Each row of a before or after table is a point. One or more steps were done to the points. Then noise was added and the rows were shuffled. The steps act on columns, c1 being the first. Name the steps. A step turns or swaps two columns, mirrors them in a line or flattens them onto one, adds a multiple of one to another, or multiplies or shifts one. Angles are multiples of 10 degrees, from the lower column toward the higher: turns from -170 to 170, lines from 10 to 170 but not 90. Use the fewest steps. Two steps may share a column if one is a turn and the other turns, adds or multiplies; they go together, in the order done. Otherwise the lowest column goes first.

Before (14 x 3)
-0.10	0.30	-0.56
0.26	-0.12	-0.41
0.47	0.26	-0.11
-0.23	0.62	0.31
0.66	-0.35	0.08
-0.15	0.51	-0.34
0.56	0.21	-0.37
0.34	-0.27	-0.18
-0.32	0.60	-0.12
-0.54	-0.46	-0.08
0.64	0.85	-0.24
0.64	-0.23	-0.08
0.35	-0.48	-0.53
-0.98	-0.27	-0.35
After (14 x 3)
-0.28	-1.03	-0.21
0.82	0.62	-0.35
0.51	-0.42	-0.15
-0.51	0.34	-0.53
0.45	-0.51	0.33
-0.36	-0.42	-0.12
-0.40	0.13	-0.20
-0.67	-0.01	-0.09
0.33	-0.42	-0.33
-0.26	0.04	-0.39
0.18	-0.25	-0.58
-0.75	0.12	0.11
-0.45	-0.37	-0.35
0.35	0.62	-0.09
Steps: turn c1 and c2 by -160 degrees

Before (9 x 8)
-0.63	-0.79	0.71	-0.37	-0.48	-0.06	-0.51	-0.60
-0.11	0.19	0.05	-0.09	0.27	0.11	0.18	0.39
0.61	-0.88	0.18	-0.47	-0.32	-0.15	0.23	0.34
0.81	-0.31	-0.51	0.23	-0.73	0.36	0.13	-0.08
-0.45	-0.14	-0.22	0.14	0.66	-0.48	0.11	0.49
0.33	-0.20	-0.26	-0.64	-0.23	-0.21	-0.33	0.17
-0.71	-0.18	-0.76	0.07	-0.38	-0.07	0.49	0.26
-0.61	-0.69	-0.13	-0.29	0.42	0.22	-0.07	0.52
-0.03	0.08	-0.24	-0.06	-0.09	-0.32	0.51	-1.14
After (9 x 8)
0.60	-0.86	-0.14	-0.48	-0.33	-0.13	0.20	0.34
0.77	-0.35	-0.90	0.23	-0.06	0.35	0.12	-0.10
0.33	-0.22	-0.34	-0.65	0.04	-0.22	-0.34	0.19
-0.61	-0.69	0.22	-0.28	0.38	0.22	-0.06	0.52
-0.61	-0.78	0.08	-0.37	-0.86	-0.06	-0.49	-0.61
-0.71	-0.17	-0.78	0.05	0.33	-0.06	0.45	0.25
-0.47	-0.13	0.39	0.13	0.62	-0.49	0.13	0.45
-0.03	0.09	-0.24	-0.07	0.13	-0.35	0.54	-1.13
-0.10	0.20	0.23	-0.10	0.14	0.11	0.22	0.41
Steps: turn c3 and c5 by -50 degrees

Before (11 x 12)
0.28	-0.43	-0.46	-0.16	0.79	-0.01	-0.24	-0.01	-0.34	-0.41	-0.06	-0.03
-0.51	-0.33	-0.46	-0.32	0.32	-0.41	-0.26	0.20	-0.38	0.23	0.21	-0.11
-1.04	-0.38	0.49	-0.01	-0.07	-0.02	0.51	-0.16	0.96	0.06	0.45	-0.13
-0.32	0.08	0.68	0.40	-0.36	0.74	0.25	-0.22	-0.61	-0.44	0.90	0.45
0.08	0.48	-0.20	-0.36	0.25	0.29	-0.34	0.28	0.13	-0.29	-0.08	-0.72
0.45	0.25	-0.16	0.48	-0.36	0.47	-0.03	0.57	-0.22	-0.51	0.31	0.24
-0.77	-0.30	0.56	0.38	-0.53	-0.30	0.55	-0.73	0.39	0.11	0.35	-0.40
0.10	-0.73	-0.46	-0.76	0.07	0.11	-0.50	0.12	-0.10	0.00	-0.17	-0.32
-0.31	-0.71	0.01	0.00	0.49	0.03	-0.38	0.40	-0.23	0.15	-0.25	-0.52
-1.01	-0.15	0.54	0.39	-0.44	0.31	0.66	-0.39	-0.45	-0.27	-0.02	0.72
-0.75	-0.20	0.29	0.24	-0.04	0.14	0.06	-0.61	0.57	0.65	0.15	0.04
After (11 x 12)
-0.31	0.05	-0.54	0.56	0.12	0.37	0.21	-0.27	-0.63	-0.42	0.95	0.50
-0.74	-0.21	-0.28	0.27	0.45	0.10	0.02	-0.60	0.55	0.62	0.17	0.06
-0.29	-0.71	-0.54	0.01	1.01	-0.59	-0.38	0.35	-0.24	0.17	-0.25	-0.54
-0.76	-0.32	-0.61	0.51	-0.02	0.11	0.56	-0.71	0.36	0.13	0.35	-0.39
-1.05	-0.40	-0.44	-0.01	0.40	0.23	0.51	-0.16	0.94	0.05	0.47	-0.14
0.46	0.23	0.04	0.63	0.11	-0.19	-0.03	0.57	-0.24	-0.51	0.29	0.26
-0.52	-0.31	0.53	-0.42	0.83	-0.13	-0.27	0.21	-0.40	0.22	0.18	-0.12
0.27	-0.41	0.32	-0.24	1.30	-0.30	-0.23	0.02	-0.28	-0.40	-0.07	-0.04
-1.03	-0.13	0.07	0.50	0.06	0.90	0.69	-0.35	-0.44	-0.32	-0.04	0.74
0.08	0.48	-0.75	-0.45	0.76	-1.14	-0.32	0.27	0.15	-0.28	-0.10	-0.70
0.08	-0.75	0.01	-0.99	0.54	-0.76	-0.48	0.12	-0.12	0.00	-0.21	-0.34
Steps: add -1.5 times c12 to c6; turn c3 and c6 by 140 degrees; multiply c4 by 1.3; shift c5 by 0.50

Before (9 x 24)
0.01	0.13	-0.67	-0.30	-0.14	-0.44	-0.36	-0.52	-0.71	-0.28	0.35	0.13	-0.02	0.07	-0.75	0.28	0.33	0.67	0.15	-0.77	0.41	0.30	-0.71	-0.49
0.17	0.07	0.27	0.11	0.40	0.12	-0.04	0.34	0.47	0.06	-0.36	0.38	-0.74	-0.45	0.47	-0.56	-0.10	-0.45	0.44	0.61	0.39	-0.43	0.19	0.53
-0.34	0.02	0.14	-0.16	-0.57	0.49	-0.28	0.01	-0.80	-0.21	0.11	-0.05	0.29	0.34	-0.55	0.48	0.42	0.34	-0.33	-0.58	0.33	-0.14	-0.26	-0.39
0.74	0.27	0.22	0.06	0.43	0.07	0.02	0.36	0.24	0.23	-0.60	0.47	-0.05	-0.89	0.71	-0.46	0.29	-0.61	0.47	-0.06	-0.08	-0.38	1.02	0.22
0.24	0.15	-0.07	0.33	0.75	0.63	0.00	-0.32	0.52	0.03	-0.38	-0.14	0.28	-0.14	0.18	-0.41	-0.12	0.04	0.02	0.19	-0.43	-0.22	0.48	0.12
-0.15	-0.24	-0.11	-0.68	0.03	-0.35	-0.74	-0.34	-0.57	-0.83	-0.67	-0.25	-0.23	0.17	0.11	-0.09	0.56	1.03	0.36	-0.74	0.63	0.11	-0.92	-0.55
-0.23	0.34	-0.22	0.03	-0.27	0.04	-0.35	-0.20	-0.70	-0.45	0.64	-0.13	0.65	0.51	0.06	0.20	0.42	0.10	0.13	-0.25	-0.56	-0.31	-0.31	0.14
-0.23	0.09	-0.13	-0.39	-0.33	0.14	-0.20	-0.69	-0.19	-0.11	0.63	-0.22	0.55	-0.16	0.29	0.46	0.41	0.76	-0.36	-0.29	0.14	-0.05	-0.21	0.11
0.23	-0.06	0.74	0.27	0.34	-0.03	0.62	-0.20	0.49	-0.15	-0.44	0.39	-0.61	-0.60	0.41	-0.74	0.25	-0.48	0.34	-0.10	-0.46	0.00	0.74	0.39
After (9 x 24)
-0.25	0.10	-0.13	-0.39	-0.50	0.13	-0.14	-0.70	-0.19	-0.12	0.59	-0.21	0.21	-0.18	0.32	0.47	0.39	0.77	-0.37	-0.28	0.14	0.51	-0.23	0.11
0.76	0.25	0.22	0.08	0.13	0.07	-0.05	0.36	0.25	0.24	-0.64	0.48	0.30	-0.87	0.71	-0.46	0.31	-0.61	0.44	-0.07	-0.09	-0.20	1.00	0.25
0.26	-0.05	0.74	0.27	-0.26	-0.05	0.35	-0.21	0.49	-0.17	-0.43	0.39	-0.22	-0.63	0.39	-0.75	0.25	-0.49	0.39	-0.09	-0.44	-0.58	0.74	0.41
-0.24	0.37	-0.21	0.04	-0.49	0.06	-0.29	-0.21	-0.70	-0.44	0.64	-0.11	0.48	0.51	0.06	0.17	0.43	0.13	0.15	-0.25	-0.55	0.49	-0.35	0.10
0.17	0.07	0.29	0.10	-0.41	0.15	-0.13	0.33	0.44	0.06	-0.35	0.42	0.16	-0.46	0.49	-0.59	-0.11	-0.42	0.44	0.61	0.39	-0.83	0.20	0.52
-0.12	-0.23	-0.12	-0.66	0.87	-0.36	-0.70	-0.35	-0.55	-0.84	-0.68	-0.26	-0.23	0.17	0.12	-0.06	0.57	1.05	0.36	-0.74	0.64	-0.20	-0.91	-0.54
0.26	0.15	-0.08	0.35	0.57	0.62	-0.01	-0.30	0.55	0.03	-0.40	-0.12	0.32	-0.17	0.18	-0.43	-0.11	0.03	-0.02	0.21	-0.43	0.18	0.47	0.12
0.00	0.11	-0.66	-0.28	0.56	-0.46	-0.16	-0.52	-0.70	-0.27	0.37	0.12	-0.32	0.10	-0.74	0.30	0.33	0.67	0.13	-0.76	0.43	0.04	-0.69	-0.48
-0.34	-0.02	0.15	-0.17	0.01	0.51	-0.31	0.04	-0.78	-0.17	0.12	-0.06	0.25	0.32	-0.53	0.45	0.48	0.33	-0.31	-0.59	0.34	0.25	-0.28	-0.42
Steps: add -0.3 times c3 to c7; add -1.5 times c24 to c5; turn c13 and c22 by 70 degrees

Before (8 x 64)
-0.06	-0.42	-0.92	0.58	-0.09	0.47	-0.07	-0.01	0.40	0.65	0.26	0.20	0.28	0.48	-0.69	-0.19	-0.44	-0.85	-0.18	0.55	0.38	0.12	0.43	-0.43	-0.08	-0.29	-0.10	0.11	0.38	0.06	0.31	-0.26	0.58	-0.75	-0.22	-0.20	-0.01	-0.54	-0.29	-0.69	0.23	0.18	-0.65	1.08	0.41	0.57	-0.38	0.32	-0.30	-0.65	-0.29	-0.73	-0.14	-0.49	0.29	0.67	-0.83	0.88	-0.72	0.03	0.20	-0.24	0.35	0.29
0.83	0.57	-0.18	0.16	0.78	-0.48	-0.40	0.51	-0.10	0.17	0.11	-0.12	-0.13	0.09	0.27	0.37	-0.25	0.12	0.30	-0.45	-0.60	-0.03	-0.40	-0.29	-0.54	0.27	0.03	-0.57	-0.10	0.32	-0.76	-0.99	-0.23	0.25	0.25	-0.28	-0.15	0.16	0.43	0.75	-0.26	0.78	-0.41	0.32	0.01	0.00	0.40	-0.54	-0.31	0.28	0.67	0.81	0.31	-0.03	-0.20	-0.38	-0.38	-0.53	-0.28	0.14	-0.57	-0.01	-0.28	-0.27
1.06	-0.57	-0.20	0.70	0.36	0.41	0.30	-0.83	0.81	-0.51	0.22	-0.15	0.53	0.06	-1.01	0.65	0.38	0.61	0.60	-0.64	0.30	-0.41	0.32	0.42	0.04	-0.68	0.63	0.16	0.47	-0.40	0.37	-0.25	-0.67	-0.04	-0.10	0.23	0.16	-0.42	-0.42	-0.17	-0.20	0.35	0.45	-0.09	0.84	-0.44	-0.19	-0.24	-0.22	-0.07	-0.94	-0.39	-0.78	0.22	0.73	0.68	0.12	0.28	0.26	-0.70	-0.86	0.33	0.35	-0.55
-0.11	-0.27	-0.14	-0.53	0.35	0.27	-0.20	-0.44	0.32	0.19	0.39	-0.24	0.07	0.28	-0.31	-0.34	-0.54	-0.42	-0.14	0.60	0.03	0.05	0.39	-0.02	0.27	0.33	0.22	-0.19	0.30	-0.15	-0.26	0.18	0.28	-0.49	-0.49	-0.45	0.48	0.04	0.06	-0.48	-0.50	-0.26	-0.60	0.72	-0.43	0.53	-0.51	0.04	0.58	-0.58	-0.07	0.01	0.31	0.34	0.06	0.57	-0.86	-0.04	-0.60	-0.48	0.28	0.06	-0.22	0.10
0.09	0.34	0.02	-0.14	0.92	-0.52	-0.49	-0.29	-0.41	0.64	0.77	0.02	-0.40	-0.12	0.42	-0.10	-0.46	-0.36	-0.11	-0.02	-0.55	-0.04	-0.18	-0.26	0.16	0.63	-0.38	-0.34	0.40	-0.11	-0.58	-0.41	0.28	-0.18	-0.26	0.00	0.40	-0.02	0.33	0.09	-0.65	-0.14	-0.62	0.55	-0.39	0.43	-0.12	0.60	0.30	-0.36	-0.21	0.33	0.35	0.51	-0.41	0.34	-1.00	0.07	-0.40	-0.24	-0.15	-0.29	-0.02	0.47
0.95	-0.43	-0.18	1.07	0.41	0.31	0.35	-0.47	0.62	-0.41	-0.42	0.30	0.39	0.14	-0.54	0.22	0.49	0.59	0.57	-0.57	0.07	0.13	0.28	0.61	0.00	-0.85	0.64	0.43	0.02	0.27	0.04	0.19	-0.42	0.40	0.40	0.17	-0.31	-0.64	-0.49	-0.29	-0.62	0.48	0.59	-0.04	0.86	-0.50	-0.50	-0.24	-0.26	0.09	-0.13	-0.58	-0.49	-0.17	0.46	0.68	0.24	0.21	0.47	-0.01	-0.54	-0.02	0.47	-0.74
0.72	0.56	0.42	0.54	0.71	-0.98	-0.83	0.70	0.42	-0.37	-0.14	0.39	-0.66	-0.06	0.15	0.60	0.00	-0.05	0.16	-0.24	-0.88	-0.22	-0.13	0.31	-0.98	0.13	0.18	-0.72	-0.21	0.79	-0.33	-0.86	-0.18	0.21	0.57	-0.06	-0.56	-0.31	0.49	0.23	-0.10	0.62	0.45	0.75	-0.33	-0.24	0.61	-0.07	-0.37	0.49	0.35	0.53	-0.11	-0.84	0.26	-0.52	-0.20	-0.80	-0.30	0.56	-0.12	0.55	0.18	-0.53
0.03	0.19	-0.17	-0.67	0.53	-0.12	-0.27	-0.61	-0.18	0.39	0.93	-0.18	-0.77	0.15	0.05	-0.49	-0.28	-0.10	-0.08	0.19	-0.48	0.04	-0.19	-0.25	0.13	-0.16	-0.34	-0.42	0.51	0.06	-0.45	-0.04	0.11	-0.59	-0.15	-0.61	0.57	0.03	0.00	-0.05	-0.63	0.02	-0.45	0.97	-0.20	-0.01	-0.07	-0.05	0.24	-0.33	-0.02	0.26	0.31	0.44	0.19	0.43	-0.65	0.32	-0.31	-0.40	0.13	0.30	-0.11	0.45
After (8 x 64)
0.10	0.34	0.23	-0.14	0.91	-0.52	-0.48	-0.29	-0.41	0.65	0.77	0.02	-0.39	-0.12	0.41	-0.10	-0.46	-0.37	-0.11	-0.02	-0.55	-0.03	-0.18	-0.25	0.23	0.62	-0.37	-0.33	0.39	-0.09	-0.61	-0.41	0.28	-0.19	-0.25	0.01	0.40	0.12	0.33	0.09	-0.65	-0.14	-0.63	0.55	-0.39	0.35	-0.11	0.60	0.29	-0.37	-0.20	0.34	0.36	0.50	-0.40	0.34	-1.01	0.06	-0.39	-0.25	-0.15	-0.29	-0.03	0.47
-0.07	-0.40	-0.53	0.57	-0.10	0.45	-0.05	-0.02	0.39	0.65	0.26	0.21	0.29	0.49	-0.68	-0.19	-0.43	-0.85	-0.18	0.55	0.38	0.13	0.43	-0.42	0.15	-0.29	-0.11	0.11	0.38	0.05	0.33	-0.26	0.58	-0.75	-0.22	-0.19	0.00	-0.54	-0.30	-0.70	0.23	0.19	-0.64	1.08	0.41	0.95	-0.39	0.32	-0.30	-0.65	-0.30	-0.74	-0.13	-0.50	0.29	0.66	-0.83	0.88	-0.72	0.03	0.21	-0.24	0.35	0.28
0.72	0.57	0.24	0.53	0.69	-0.98	-0.82	0.71	0.43	-0.37	-0.14	0.42	-0.66	-0.06	0.16	0.59	0.00	-0.05	0.17	-0.25	-0.88	-0.23	-0.14	0.31	-1.20	0.13	0.21	-0.71	-0.21	0.78	-0.33	-0.85	-0.18	0.21	0.58	-0.04	-0.56	-1.04	0.48	0.24	-0.09	0.62	0.43	0.75	-0.32	-0.42	0.61	-0.06	-0.37	0.49	0.35	0.54	-0.11	-0.84	0.25	-0.53	-0.19	-0.80	-0.29	0.56	-0.12	0.54	0.18	-0.53
-0.10	-0.28	0.15	-0.52	0.37	0.28	-0.20	-0.44	0.33	0.20	0.39	-0.23	0.06	0.28	-0.31	-0.34	-0.53	-0.42	-0.14	0.62	0.04	0.04	0.38	-0.03	0.35	0.33	0.21	-0.19	0.28	-0.16	-0.25	0.18	0.28	-0.49	-0.48	-0.45	0.49	0.25	0.08	-0.47	-0.49	-0.27	-0.59	0.71	-0.42	0.54	-0.50	0.04	0.58	-0.57	-0.08	0.00	0.32	0.34	0.07	0.57	-0.86	-0.04	-0.61	-0.48	0.29	0.06	-0.23	0.08
0.95	-0.43	-0.40	1.08	0.41	0.31	0.33	-0.48	0.63	-0.41	-0.42	0.29	0.39	0.13	-0.54	0.23	0.49	0.58	0.57	-0.58	0.07	0.13	0.28	0.62	0.32	-0.85	0.64	0.44	0.02	0.28	0.05	0.18	-0.43	0.41	0.40	0.16	-0.31	-0.55	-0.49	-0.30	-0.61	0.49	0.59	-0.05	0.85	-0.35	-0.50	-0.25	-0.25	0.07	-0.12	-0.60	-0.48	-0.17	0.46	0.66	0.24	0.21	0.47	0.00	-0.52	-0.04	0.49	-0.75
1.06	-0.58	-0.39	0.70	0.37	0.40	0.30	-0.82	0.81	-0.52	0.21	-0.15	0.53	0.05	-1.01	0.65	0.37	0.61	0.60	-0.64	0.32	-0.42	0.33	0.44	0.26	-0.67	0.63	0.17	0.47	-0.39	0.38	-0.24	-0.67	-0.02	-0.09	0.23	0.16	-0.32	-0.43	-0.15	-0.21	0.35	0.46	-0.09	0.84	-0.30	-0.19	-0.25	-0.21	-0.07	-0.93	-0.39	-0.78	0.22	0.74	0.67	0.12	0.27	0.26	-0.71	-0.87	0.36	0.35	-0.56
0.83	0.58	-0.14	0.16	0.77	-0.48	-0.42	0.51	-0.09	0.15	0.10	-0.13	-0.12	0.10	0.27	0.35	-0.27	0.12	0.32	-0.44	-0.60	-0.04	-0.41	-0.29	-0.82	0.26	0.04	-0.58	-0.11	0.31	-0.76	-1.01	-0.26	0.25	0.27	-0.26	-0.16	-0.30	0.42	0.76	-0.26	0.78	-0.42	0.32	0.02	0.09	0.40	-0.54	-0.29	0.29	0.68	0.82	0.30	-0.04	-0.21	-0.39	-0.39	-0.54	-0.28	0.15	-0.56	-0.01	-0.27	-0.28
0.04	0.20	-0.14	-0.67	0.53	-0.12	-0.26	-0.60	-0.20	0.39	0.94	-0.18	-0.79	0.15	0.06	-0.50	-0.28	-0.10	-0.08	0.19	-0.48	0.04	-0.19	-0.24	0.17	-0.16	-0.34	-0.43	0.52	0.05	-0.45	-0.05	0.09	-0.59	-0.16	-0.61	0.57	0.14	0.01	-0.06	-0.63	0.02	-0.45	0.98	-0.21	0.08	-0.07	-0.04	0.24	-0.32	-0.02	0.26	0.28	0.43	0.19	0.42	-0.65	0.30	-0.31	-0.40	0.13	0.31	-0.11	0.46
Steps: turn c3 and c46 by -30 degrees; multiply c25 by 1.6; turn c25 and c38 by 30 degrees
